Rows are points. The ring and each string are closed loops that go straight from each point to the next, and from the last back to the first. Before rounding, they use only three directions, however many columns there are. How many times does the string pass through the ring? Passing back the other way cancels.
In the rows, 128 means zero.

Ring:
[[150 158 180]
 [113 188 152]
 [ 68 168 108]
 [ 70 109  89]
 [108  81 110]
 [155 101 164]]
String:
[[137  44 153]
 [106  77 158]
 [121 100 144]
 [125 112 142]
 [121  96 162]
 [145 132 135]
 [173 129 149]
 [187 116 177]
 [170  94 202]
 [135  80 202]
 [115 114 153]
 [147 139 122]
 [174 109 125]
 [165  60 141]]
Times through: 2

Ring, 7 rows:
[[163 177 139 137]
 [116 189 138 139]
 [ 63 153 132 140]
 [ 57 116 131 139]
 [ 88  75 142 136]
 [147  74 154 133]
 [188 125 146 134]]
String:
[[103 124 145 137]
 [ 76 110 161 137]
 [108 120 155 136]
 [ 96 100 116 137]
 [ 81  66 116 136]
 [ 81  32 156 134]
 [108  56 186 133]
 [123  92 174 134]
 [125 113 140 136]
 [133 100 117 135]
 [172  56 129 132]
 [193  64 155 131]
 [210  74 145 131]
 [215  96 170 131]
 [199 119 182 132]
 [155 131 164 135]
 [178 141 172 134]
 [228 167 155 133]
 [209 177 129 135]
 [208 200 139 136]
 [162 175 114 137]
 [139 158 121 137]
 [130 156 149 137]
 [128 181 175 138]
 [114 221 176 140]
 [107 184 174 139]
 [108 155 152 138]
 [100 150 118 139]
 [ 65 165  96 141]
 [ 36 170 127 142]
 [ 28 153 118 142]
 [ 50 131 105 140]
 [ 96 122 106 138]]
Times through: 1
String, 23 rows:
[[142 173 112 138]
 [159 188 116 138]
 [175 197 152 137]
 [159 168 169 136]
 [135 140 151 136]
 [153 148 124 136]
 [185 164 116 136]
 [200 174 150 135]
 [208 178 137 135]
 [179 161 106 136]
 [142 140 111 137]
 [144 150 158 136]
 [167 183 177 136]
 [167 196 163 137]
 [147 177 163 137]
 [128 143 129 137]
 [131 161  98 138]
 [136 204 121 139]
 [126 164 103 139]
 [126 158 140 138]
 [132 191 169 138]
 [136 192 182 138]
 [131 158 142 137]]
Times through: 1

Ring:
[[176 106 105 113  86 107]
 [152 133  93 127  72  81]
 [ 97 140  86 139  86  89]
 [ 60 123 112 135 128 129]
 [ 83 101 144 117 152 157]
 [114  89 146 109 148 161]
 [165  88 120 106 111 136]]
String:
[[138 144 133 122  96  89]
 [155 152 107 128  68  64]
 [169 135  64 131  45  62]
 [156 113  69 126  68  92]
 [140 102  67 126  80 109]
 [143 112 100 121  93 109]
 [158 126 128 116  96  99]
 [183 144 133 115  77  74]
 [166 151 136 119  82  73]
 [137 151  83 136  61  63]
 [102 139  49 147  62  74]
 [ 98 127  62 141  79  93]
 [118 121 108 125 103 111]]
Times through: 2
String (28 x 6):
[[ 52 145 113 142 118 107]
 [ 26 131  63 154 107 113]
 [ 62 118  68 143 103 117]
 [ 95 116  93 131 106 118]
 [105 143 132 128 110 100]
 [ 88 158 114 139  96  82]
 [ 62 148  47 156  71  76]
 [ 72 125  30 152  71  93]
 [104 121  79 135  91 104]
 [133 138 137 121 104  98]
 [138 160 116 131  76  65]
 [124 149  59 143  53  60]
 [119 135  51 142  59  74]
 [115 114  92 128  99 114]
 [118 117  98 127  99 111]
 [107 124  43 143  66  87]
 [111 146  44 148  50  61]
 [124 162  98 138  69  60]
 [131 148 139 123 100  89]
 [104 120  87 132  97 109]
 [ 99 117  85 133  99 112]
 [122 126 131 121 112 112]
 [ 90 151 124 134 106  93]
 [ 54 144  88 147 102  98]
 [ 30 127  52 154 101 111]
 [ 78 110  75 137 106 123]
 [103 117 107 127 112 120]
 [ 97 144 148 126 122 107]]
Times through: 3

Ring, 6 rows:
[[188 163 153 134 127 175 120  96]
 [142 205 102 141 157 171  98 121]
 [ 76 187  79 137 163 131 107 137]
 [ 51 126 102 128 139  91 137 131]
 [107  72 123 134  97  92 139 114]
 [177  92 151 136  91 135 131  95]]
String, 24 rows:
[[132  99 113 140 104 116 122 114]
 [125 131 129 132 124 129 129 112]
 [138 106 174 121 111 125 155  95]
 [194  74 182 130  80 136 146  83]
 [214  91 157 141  82 152 123  88]
 [186 120 126 145 102 152 109 103]
 [140 140 127 135 125 140 122 111]
 [155 162 165 124 136 160 137  98]
 [190 195 170 127 145 192 125  92]
 [181 220 163 127 161 200 120  97]
 [187 229 100 148 159 203  80 115]
 [161 205  70 155 150 178  73 128]
 [139 163  74 151 133 148  87 128]
 [114 158 129 129 142 137 129 115]
 [ 77 202 129 120 175 141 135 122]
 [ 46 212  67 134 184 129 106 146]
 [ 42 181  35 146 165 110  92 155]
 [105 137  71 147 128 120 100 133]
 [ 97 145 126 127 139 123 135 118]
 [ 44 141 149 110 152  97 165 119]
 [ 30 101 121 119 132  70 158 127]
 [ 50  58  94 133 101  57 141 131]
 [111  67  74 151  89  89 109 128]
 [122 107 112 138 111 115 123 116]]
Times through: 4

Ring, 7 rows:
[[144 109 111 101 132 124 149 152 107 117 123]
 [137 155 132 144  89 148 105 127 145  88 125]
 [124 167 134 156  75 139  90  97 169  91 119]
 [119 164 127 146  77 112  99  75 183 121 110]
 [124 141 112 114  98  79 130  75 173 160 102]
 [129 102  97  84 134  72 162 103 135 169 105]
 [136  84  96  79 152  96 170 140 102 144 116]]
String:
[[127 136 118 127 103 118 120 107 148 116 116]
 [112 121 115 133 112 126 113 104 142  96 119]
 [141 173 129 131  75 104 115  92 179 145 109]
 [143 207 139 144  45  92 100  64 216 163 101]
 [126 186 130 143  59  88 100  53 210 155 100]
 [108 150 117 135  86  88 107  55 189 141 102]
 [101 105 104 123 123 105 122  86 144 111 112]
 [114 116 108 118 117 103 127  94 146 124 112]
 [142 161 121 114  86  84 131  88 176 168 103]
 [152 192 125 110  61  52 133  58 214 215  90]
 [146 191 123 110  60  42 132  44 222 223  86]
 [116 140 110 116  96  71 127  60 182 165  98]
 [ 95  96 101 122 129 104 123  84 141 108 112]
 [118 116 110 119 119 113 128 107 138 115 116]
 [144 177 127 125  72  90 121  83 187 164 103]
 [142 199 135 139  52  89 105  66 210 165 101]
 [129 217 144 166  32 103  77  46 231 141 102]
 [108 165 131 164  72 130  80  72 184  91 115]
 [110 174 137 173  65 144  72  78 184  77 118]
 [140 209 148 167  43 135  79  86 200 110 115]
 [150 191 139 141  62 120 105 101 182 134 113]
 [138 151 124 126  93 116 121 110 155 127 115]
 [105 100 110 132 129 142 115 120 118  71 126]
 [117 130 125 151 106 163  98 129 128  56 131]
 [144 176 143 158  73 166  91 135 150  73 129]
 [159 192 145 146  63 145 103 129 164 110 122]
 [159 186 139 136  69 128 113 122 166 128 117]
 [139 147 123 123  97 116 125 115 150 127 116]
 [116 116 116 134 118 143 114 124 125  78 125]
 [122 144 130 154  95 162  94 126 138  61 129]
 [139 187 145 166  61 158  82 115 169  80 125]
 [147 213 153 171  41 149  76 102 192  98 120]
 [145 197 143 152  55 128  94  96 188 121 114]]
Times through: 0

Ring, 6 rows:
[[135 146 131 111 147 153 106 116 109 124 125 167]
 [125 143 140  87 112 153  97  89 118 135 122 180]
 [134 126 125  96  99 138 112  88 128 150 130 151]
 [134 107 129 139 124 111 151 146 112 140 136  95]
 [134 106 132 169 161 104 169 190  95 123 138  73]
 [143 127 120 149 170 131 141 159 103 122 135 114]]
String, 23 rows:
[[111  87 162 179 139  75 194 221  83 122 135  39]
 [109  99 164 161 133  89 175 199  86 122 131  67]
 [117 111 152 140 128 108 152 165  98 128 130  99]
 [120 113 147 125 112 114 142 141 108 137 129 112]
 [128 123 137 116 119 129 127 123 113 137 129 132]
 [155 136  97  87 108 157  95  59 143 157 133 171]
 [140 144 116  60  82 165  77  35 144 158 125 200]
 [118 143 147  75  94 152  92  78 121 140 119 187]
 [117 145 150  76  99 154  90  81 118 136 118 190]
 [110 137 162 100 115 138 112 121 103 125 119 162]
 [126 133 140 108 123 139 116 117 111 132 126 151]
 [148 136 108  98 121 152 103  82 131 146 132 163]
 [142 143 114  70  95 163  83  48 140 154 127 193]
 [127 137 134  71  81 151  92  61 132 152 123 182]
 [119 124 146  98  94 130 119 105 118 143 125 145]
 [111 113 158 124 109 111 143 147 102 133 126 112]
 [121 116 147 133 127 115 144 153 102 130 129 110]
 [148 121 108 117 121 134 125 105 128 148 136 130]
 [150 105 104 134 121 116 146 124 128 153 142  96]
 [120  88 149 178 140  79 191 211  90 127 138  40]
 [117  87 155 185 148  76 196 224  84 122 137  35]
 [142 103 118 153 138 107 160 159 112 139 140  79]
 [141  99 119 156 136 102 165 163 112 141 141  72]]
Times through: 3
String, 23 rows:
[[130 129 134 114 125 135 122 120 113 134 128 142]
 [118 125 150 116 118 126 129 133 106 131 126 134]
 [116 120 150 106  97 123 127 117 113 140 126 134]
 [131 115 129 102  89 125 125  97 128 154 131 131]
 [153 119  99 102 101 137 117  78 141 161 138 137]
 [151 123 104 113 121 138 121  98 131 150 136 135]
 [126 115 141 140 135 115 148 158 102 129 131 104]
 [107  93 169 181 149  78 192 230  76 114 132  44]
 [111  87 165 198 162  71 204 249  72 111 136  25]
 [131  93 137 192 170  86 192 224  86 119 141  38]
 [158 117  97 146 155 128 142 137 120 139 142 105]
 [147 127 112 126 142 137 126 121 119 137 135 131]
 [133 124 133 137 147 126 138 150 104 126 131 118]
 [156 133 100 122 147 147 118 109 125 139 136 142]
 [168 142  85 117 159 161 106  94 131 140 138 158]
 [148 147 115 130 177 155 113 132 107 118 131 156]
 [124 143 147 132 167 143 122 156  91 109 124 149]
 [122 131 149 130 145 130 131 152  97 119 126 133]
 [146 136 113 108 132 149 110  99 124 140 132 155]
 [149 150 107  83 124 169  84  63 134 144 128 192]
 [121 153 147  79 115 162  86  85 114 129 118 198]
 [102 146 173  85 107 147  99 109 101 122 114 184]
 [112 133 159 106 116 134 118 125 103 127 121 152]]
Times through: 0

Ring:
[[167 127  96 141 111 127  88 118 113 106 114 179 110 164]
 [220 128  69 161  87 138  71  99  98 110  72 203 123 170]
 [206 134  70 160  91 126  91 101 103 123  73 173 133 137]
 [108 144 110 131 133  89 150 130 136 144 133  89 132  69]
 [ 54 135 126 118 143  83 158 125 132 128 172  73 124  70]
 [ 70 127 122 121 135  98 135 118 122 111 170 106 114 108]]
String, 30 rows:
[[ 86 139 123 122 142  90 147 136 138 132 156  92 120  84]
 [ 90 132 113 127 129  97 137 117 123 122 151 104 123  96]
 [ 60 125 116 124 128  93 142 103 113 112 169  93 123  92]
 [ 32 123 127 116 136  89 149 106 116 108 190  82 118  89]
 [ 43 127 132 113 144  90 146 122 128 112 187  89 112  96]
 [ 65 132 132 114 147  93 141 136 136 118 177 100 109 103]
 [108 132 114 128 131 104 124 126 126 119 146 124 115 116]
 [126 128 101 136 116 112 113 110 113 112 132 140 119 128]
 [116 122 110 130 121 117 102 114 112  99 148 154 107 152]
 [137 122 102 136 114 123  94 112 109  99 134 167 108 160]
 [151 124  93 142 107 123  95 105 106 105 120 165 116 151]
 [147 132 102 137 119 116 106 123 121 116 123 152 115 137]
 [167 134 102 138 121 121  96 133 126 117 115 168 110 151]
 [226 128  80 154  98 144  60 120 109 105  80 221 108 195]
 [235 122  63 164  79 148  55  93  90  99  67 226 119 195]
 [212 122  65 162  80 140  69  86  88 102  76 203 125 173]
 [163 131  89 146 107 119 102 109 110 117 107 157 123 135]
 [179 134  87 148 107 121  99 116 115 121  97 163 123 137]
 [223 133  68 162  89 132  81 104 104 121  66 189 129 152]
 [249 132  52 172  74 138  73  90  92 122  45 201 138 155]
 [189 140  83 151 107 117 106 119 119 133  86 154 130 121]
 [148 136  97 140 117 109 117 120 121 127 115 136 125 114]
 [163 134  83 149 103 113 111 103 109 125  99 142 133 114]
 [156 139  86 148 108 105 124 109 116 136 100 125 138  94]
 [126 149 105 135 132  88 151 134 139 153 119  88 137  61]
 [100 149 112 129 137  81 163 134 141 154 133  69 139  46]
 [111 137 104 135 123  96 138 115 122 131 132 103 131  85]
 [124 134 104 135 122 104 125 118 122 124 130 123 124 107]
 [105 139 116 127 136  95 139 134 135 133 143 104 122  91]
 [ 49 144 136 111 158  74 172 146 151 143 176  55 123  51]]
Times through: 0

Ring:
[[140 118 129 134 129 143 133 135 147  91 132 171 133  86]
 [166 144 143 138 138 164 138 117 146  67 151 157 148  50]
 [151 154 143 137 137 168 142 117 146  69 139 145 144  63]
 [114 153 136 131 125 162 140 136 146  88 116 136 133 102]
 [ 80 138 127 123 106 150 131 168 144 113  99 138 121 140]
 [ 62 115 117 118  97 134 125 187 144 132  89 151 111 166]
 [ 72 102 112 123 105 125 127 175 146 132  90 165 109 161]
 [ 99 104 116 129 117 128 131 157 148 117 104 172 116 134]]
String:
[[120 145 130 138 137 154 147 120 150  86 111 146 128 102]
 [105 133 124 134 129 145 142 135 149  99 103 151 122 120]
 [108 156 131 137 136 159 149 121 150  87 103 134 127 111]
 [110 160 140 128 118 168 137 146 144  88 119 128 136 102]
 [108 148 140 122 106 164 126 166 140  97 126 136 137 104]
 [104 133 129 127 115 149 132 154 145 103 113 149 127 117]
 [ 91 130 123 129 119 143 137 150 148 109  98 148 119 134]
 [ 66 127 117 125 111 138 136 164 148 123  82 144 110 161]
 [ 46 118 118 111  83 137 118 208 140 141  86 143 111 178]
 [ 72 117 122 116  92 139 119 193 141 128 102 151 118 151]
 [ 94 122 125 124 108 142 127 167 144 114 109 155 123 130]
 [ 76 108 118 119  96 133 120 188 143 130 101 160 116 152]
 [100 124 123 129 119 141 134 151 147 108 106 156 121 126]
 [ 97 118 121 128 116 137 132 156 147 112 104 160 119 132]
 [ 85 112 111 133 127 127 142 142 152 118  85 163 108 151]
 [ 98  95 111 131 120 121 133 153 150 121  99 179 112 140]
 [135  99 126 128 115 134 122 158 144 105 136 184 131  94]
 [132 120 132 129 119 147 127 150 144  96 133 166 134  91]
 [107 126 121 135 130 140 142 134 150 102 103 157 120 122]
 [140 126 127 140 141 144 143 116 151  85 123 166 130  88]
 [205 139 153 139 138 170 130 114 142  53 184 171 164   7]
 [181 144 146 141 143 166 139 108 146  60 160 161 153  34]
 [195 155 155 140 141 177 136 109 143  50 175 156 162  14]
 [187 157 158 134 130 181 129 126 140  55 177 150 164  19]
 [138 142 140 131 123 161 132 140 144  83 138 150 141  78]]
Times through: 4
